Rows are points. The window is the flat piece filled in between its corners: a triangle in 3 columns, a solid with four corners in 4, and so on. A path goes straight from each point to the next, and from the last back to the first. List the points from which the path goes on through the window.
In the rows, zero is written as 128.

Window:
[[123 120 107]
 [187 115  88]
 [ 82 146 205]]
Path:
(1): [190 130  48]
(2): [143 179 109]
(3): [114  81 111]
(4): [129  80 141]
(5): [149 158 148]
(6): [ 72 166 203]
(7): [110 109 188]
(8): [146  66 155]
(9): [171 164  84]
(10): [148 152 131]
(11): [153  85 145]
(12): [230  58  99]
Through the window after points: 2, 6, 8

Window (4 x 4):
[[157 164 132 146]
 [117 143 165 128]
 [ 96 140  46  11]
 [155 112 136 152]]
Path:
(1): [101 182  91 172]
(2): [139 143 109  36]
(3): [148 127 104  27]
(4): [ 88 143  34  68]
(5): [121 140 125 201]
(6): [197 164 187 135]
(7): [175 143 138  58]
(8): [120 117 145 160]
(9): [112 147  83 154]
(10): [204 125 159 112]
(11): [165 155 154 125]
(12): [133 171  89 166]
(13): [123 140  18 138]
(14): [156 122 161  60]
(15): [210 146 147  98]
(16): [ 93 144 158 135]
Through the window after points: 11, 15

Window (6 x 6):
[[122 131 171 185 122  91]
 [181 145 182  87 171 129]
 [ 87 106 137 172  91 144]
 [142 126 123 159  73 129]
 [132 169 133 133 126 135]
 [ 97 134 140   7 115 102]]
Path:
(1): [106 138 151  98  99 130]
(2): [140 168 195 155  67 123]
(3): [104 101 120 137 161  95]
(4): [145 118 108 118 166 102]
(5): [145 142 188 135 127 124]
(6): [145 167 183  87 139 156]
(7): [123 125  92  95 124  51]
(8): [129 135 124 100 120 118]
(9): [129 127 166 103  97 149]
(10): [144 172 175 114 106 120]
(11): [138 121 133 107 147 114]
(12): [134 131 128 161 124 127]
(13): [122 152 192 127 106 153]
(14): [109 141 164  94  87 118]
(15): [129 128 119  97 108 117]
(16): [124 107  94 141 135 139]
Through the window after points: 2, 4, 14

Window, 8 rows:
[[168  80 135 104 123 194  63 129]
 [139 171  45 134 198 173 130  98]
 [101 129  95 163  70 106 221 119]
 [133  88  39  88 173  97 116 148]
 [ 91 131  61 160 123  58 130 147]
 [183 105 151 202 140 113 198 140]
 [232 123  74 113 142 200  64 141]
 [137 143 126  76  28 113 106  27]]
Path:
(1): [199 102  49 170 137 177  95 123]
(2): [203 147 133  75 137 157  99 152]
(3): [133 152 113 116 118 144 168 122]
(4): [156  38  53 212 122  98 132 128]
(5): [128  98  18 163  72 143  95  71]
(6): [154 139 117  71 141 153 107 135]
(7): [156 129  90 118 149 142 119 177]
(8): [151  85  86 159 144 153 103 101]
(9): [157  72 101 169 117 129 149  80]
(10): [103 168 118  74 120 152 101 188]
(11): [136 169 146  88 196 154 171 164]
(12): [163 102  23 174 134 130  77  75]
Through the window after points: 1, 3

Window:
[[ 98 172  57 134  87 126 123 114  32]
 [164  88 139 116 131  96 180  69 150]
 [103 104 146 121 249 165 160 138  96]
 [102 149 158 126  33  39 156 187 135]
 [ 93 140 155 108 122 114  43 125  91]
 [171 171 134 172 190 132 154 103 107]
 [162 152 104 111 208 140 128 213 150]
 [ 63 105  73 214  57 112 124 102  58]
 [ 80 146 211  69 120 171  80  91 181]]
Path:
(1): [119 149 132 122 146  81 123 152 145]
(2): [ 39 110  30  89 197  75  91 172 133]
(3): [199 174 221 139 118 172 100 141 103]
(4): [167  80 158 123 102 169 142 165  97]
(5): [ 89 178  77 149 151  36 141 112 104]
(6): [ 69 179  82 116 196 107  97 145 186]
(7): [145 129 180 100 125 155 122 147 122]
(8): [152 148 146 148 106 164 154 204  65]
(9): [ 80 118 120 147  84  71 132 103 128]
(10): [ 36 144  85 123 102  62 141 111  97]
(11): [133 160 120 129  83 127 125 143  80]
(12): [147 130 107 121  99 172 172 188  77]
Through the window after points: 2, 6, 8, 10, 12

Window (11 x 11):
[[194 145 163  11  55 157  93  74 181 165  27]
 [114 203  98 159 143  97  87 159 150  97 148]
 [137 134 112 124 162  93 213 126 156 109 162]
 [141 129 177 187  90 142 210 146  95 165 150]
 [ 59 110 170  93 198  86 159  28 172 126 184]
 [ 95  18 205 142  78 189  90 115 174  99  59]
 [195 101 159 128 139 188 119 140 100 141 134]
 [228 165 196 118  91 105 177 162 124 101 156]
 [136 115 102 167  65 151  96 126 146 136 174]
 [164 114 169  91 131 104 188 188  88 159 175]
 [120 128 113 169  62 136 178 110  46 108 169]]
Path:
(1): [200  99 148 180  90 106  92  83  95 206 118]
(2): [134 111 162  92 104 168 174 138 132 102 135]
(3): [ 89 142 177 167  93 239 189 137  88  81 177]
(4): [151  60 139 146 133  46 109 120 160 157 130]
(5): [151 120 154 139  98  93 118 121 127 131 111]
(6): [153 119 159 131  79 182 159 127 102 115 161]
(7): [103 166 167  81  40 186 177 160 141  86 137]
(8): [192  35 162 172 165  83 136  72 111 168 149]
Through the window after points: none

Window (12 x 12):
[[149  82 121 138 111  50  74 134  81 100  79 131]
 [ 80 142 112 155  75  99 126 168 126 167  97 107]
 [119 105 163 165 115 198  96 142  79 110 122 180]
 [109 149  92 160 109  61  49 175 159 151 214  81]
 [114 166  38 185 145  59 164 133 182 114 224 154]
 [125  99 181 146 102 176 147 154 176  82  94 154]
 [182 104 114 109 102 140  86 137 156 162 131 114]
 [162 136  79 161  19 131  99 110 135  69 164 115]
 [140  97 131  49 120 154 118 121  77  80 108 115]
 [107 142 129 203 229 140 249 134 206 123  47  48]
 [116 115 204 176  77 127 150 205  95 186 133  96]
 [172 116 116 113 146 138 128 203 125 108  49  85]]
Path:
(1): [143 204 129 122 126 118  78 167 114 113 104 141]
(2): [150 167 162 132 157 120 167 138 177 141 102  72]
(3): [108  48  44 202 133 143 129 159 127 102  92 131]
(4): [118  64  26 173 129 120 161 138 122 118 169 122]
(5): [153 216 157 135 105  84  93 142 189 130 159 141]
(6): [129 201 134 125 131  98  92 146 143 126 181  98]
(7): [109  50  80 190  87  86  81 189 154 156 149  92]
(8): [118  52 124 157 107 128 125 166 143 138 114 120]
(9): [175 227 110 122 155 135 131 172 106  84 100 112]
(10): [131 171 181 119 119 126  97 145 130 140  72 116]
(11): [137  64 100 170  97 143 143 155 132 101 127 106]
(12): [127  39  74 155  87  97 138 136 140 127 176  55]
Through the window after points: 2, 4, 6, 8

Window:
[[156 116  81 161 190 102 155 154 153 117  99 172 140 102]
 [ 55 170 143 122 193 153 143 156 197 117 130 125 107 129]
 [174 178  94  92 184 183 174 192  92 132 131 138 103 112]
 [135 124 192  58  77  87 130 185  48 160 124 154 193 143]
 [149  64 108  53  70  58  81  27 144 161 118  90  83  94]
 [193  45 168 179 137 196 130 123  56 144  99 113   7 114]
 [121 154  66 158  77 160 121 164 143 134 145 129 180  94]
 [ 91 163 154  99  77 179  61 218  51 112  37 164 183 138]
 [163 184 147 148 115  53 171 164 218  94  44 199 117 144]
 [132 134  92 145 109 117  62  85 122 172 161 108 109 138]
 [ 99 153  35 125 101 130 149 197 117 140 114 163 115 132]
 [141 113  58 174 140 118 162 123  62  91 144  70 190 136]
 [132 132  58 117  91 167 116 159 151 124 145 162 163 172]
 [144 128 109 138 171 111 121 166 140  71 151 119  90 102]]
Path:
(1): [142  96 122 115 147 131 111 217 118 110  93  91 106 115]
(2): [146 124 122 132 117 134 129 114  98 139 119 158 104 130]
(3): [ 77 138 136 171 107 152 157  79 109  93 141 218 139 184]
(4): [155 132 107 113 120 108 113 175 107 134 115 101 146 112]
(5): [151 147 139 105 121 122 105 201 128 140 102  72 121 151]
(6): [129 124 120 113 129 114 143 148  92 110 141 176 140 108]
(7): [110 141 157 124 115 129 166 100 135 108 107 197 124 115]
(8): [148 132 104 108 114 114  93 181 146 155 115 115 113 127]
(9): [140 123  90  96 142 107  99 185 107 163  96  65 121 159]
(10): [138 144 106 144 107 155 153 127 112 113 130 176 151 108]
(11): [171 136 126 116  66 133 127  88 108 107 121 181 144  92]
(12): [130 115 103 129 139 114 107 140 133 136 117 101 123 139]
(13): [104 104 103 121 116 120  90 151 202 165 109  78 120 134]
(14): [126 172 112 124 133 119 148 151 112 105 129 171 156 127]
(15): [139 113 115 142 125 155 126 129  81 115 116 149  88 123]
(16): [177  83 129 152 121 139 135 192 115 169  84  61 124 124]
Through the window after points: 3, 5, 15

Window (14 x 14):
[[128 113 107 132  87 190  96 130  61 157  93 151 161 162]
 [127 109 125 155 222  88 148 145 108 169 239 105 117 119]
 [133 179  82 171  55  84 190 101 177  57  69 104 158 150]
 [ 61 117  52 124  79  50 138 106 168  67 110 129 104 108]
 [137  69 151 165 141 148 137 139 112 117  44 172 123 148]
 [101 149 106 183 230 103  96 154 184 249 184 120 132  79]
 [158  53  71 154 108 161 117 129 125 132  71  67 125 142]
 [170  85 138 222  65 152  63 150 115 156 121 137 101 125]
 [ 67 121  78 191 203 138 198 132 126 217 207 122  57 110]
 [152 119 118  83  53  90 190  73 145 127  71 124 103 118]
 [ 58  98 124 137  28  58 222  87 164  91  78  90 188 104]
 [ 92 117 122 115  32  70 170 147 191 110  73 101 132 204]
 [ 75 128 150 119 210 193 169 144 158 155 217 101  83  75]
 [132 126 156 191 116 140  54 131  59 157  49  79  94 150]]
Path:
(1): [131 120 108 138 118 121 150 141 116 152 109 101 120  96]
(2): [105 107 107 211 129 139 122  27 165 120 116 160 108 195]
(3): [102  95 109 162 126 125 134  63 146 142 155 130 123 157]
(4): [110 138  99 141 112 111 158 153 145 153 125  93 109 110]
(5): [ 97 148  79 106 143 119 158 193  72 152 163 124 115 102]
(6): [137  71 149 183  74 138 150  18 203 146  64 119 104 160]
(7): [107 115 134 148 123 105 120  34 162 121  90 107 189 158]
(8): [123 108 118 153  89 116 133 160 116 130  83 112 108 122]
Through the window after points: 5

Window:
[[ 81 137 110 148 116 141 146 178 166  60 237  63 180 145]
 [ 79 171 116 148 171 130 165 135 134 132 199 102 156  87]
 [180 107 150 124 151 139 105 120 142 157 141 103 164 122]
 [108 155  99 152 115 154 109 135  94  70 249 119 105 124]
 [192  91  84  88 131 103 162  53 144 138  89 137 211 143]
 [163  69 122 138 136 104 115  61 182 108 114 115 107  98]
 [175 110 150 123 144 175 178 132 148 112  66 123 124  83]
 [117 130 127 188 145 114 176 161 101 104 222  78 113 150]
 [108  60 134 117 136 110  87  71 118 129  95 178 111 165]
 [137 137 127 114  73 150 173 101 143 175 129  86 144 127]
 [169  72 119 110  91  62 103 118 141 126  88 161 141 102]
 [157 178 164  76 139 120 176 114 143 124 126  82 126 132]
 [182 172 130 112 146 155 197 146 196 174 125 133 102 142]
 [155  99  76 166 116  88  60 101 138 101  63 113 128 148]]
Path:
(1): [171  43  71  99 163 146 145 107 115 187 136  74 181 105]
(2): [158 166 148 124  98  79 137  59 171  68  90 187 155 170]
(3): [168 129 131 169 133 123 147  94 148 118 129 134 190 130]
(4): [103  75  99  49 121  90 127 146 151 136 115  80  85 128]
(5): [156 162  81  89 182 103  61 206  87  99 138  72  52 123]
(6): [125 116 138 152 118 140 159  91 152 131 176 129 179 114]
(7): [142 128 186 147  95  98 137 113 145 108 133 157 160 120]
(8): [161 107  86 117 185 158 123 121 138 158 155  66 132 122]
Through the window after points: 1, 5, 7

Window (14 x 14):
[[119 117 127 122  94 192 102 157 127  81 211 159 127 111]
 [122  78  63  71  77 123 135 161  85  79 162 118 121  87]
 [  7 170 104 120 150  83  96  56 150 101  67 142 138 156]
 [121 131 127 181 132 133  93 164  54  97 128 161 138 144]
 [148 133  95 174 121 182 128  93 106 113 152 109 118 128]
 [158 120 110 134  59 161 150 232 157 113 140 115 137 100]
 [ 28 101 103 145 122  64  82  76 145 164 147 126 149 123]
 [141 128 114 119 209  98 142 177 180 117  93 160 130  81]
 [ 59 107  59  99 139  95 153  96 167 159  87 208 146 148]
 [223  96 106  86 145 182  91 234 174 122 110 121 180 117]
 [115  78 162 101 152 129 148 135 153 128  55 158 157  98]
 [146  96 126 136  74 133 126 144 109  76 215 105  96 189]
 [116  92  96 137 130 213 164 198 107  94 202  83 144 159]
 [182 109 123  65 120 197 132 244 116 153 141 119  84 106]]
Path:
(1): [159 192 165 128 128 103 174 185 122 104 173 204 169 109]
(2): [109  37  58 142 142 183  49 146 122 113  85  74 103 142]
(3): [ 90  57  72 146 134 160  89 184 119  79 123 187 118 149]
(4): [149 132 158  93 108 118 165 126 122 129 136  92 147 103]
(5): [117 144 132  97 113 114 106 127  78 113 120 147 176 162]
(6): [108  94  81 191 162 159 118 182 167 105 124 142  90  96]
(7): [116  78  78 137  98 145 117 166 135  99 144 131 116 133]
(8): [139 163 123 103 138 153 136 151 106 121 179 103 154 118]
(9): [108 136  94 112 131  94 130 125 144 144 122 152 165 108]
(10): [ 63  58  95 132 125 185 133 167 156  87 114 166  68 176]
(11): [ 97  76  72 183 150 130 104 104 155 135 104 191 116 115]
(12): [ 86 134  97  73 121 109 154 141 130 133 116 161 156 154]
Through the window after points: 1, 3, 5, 9, 11
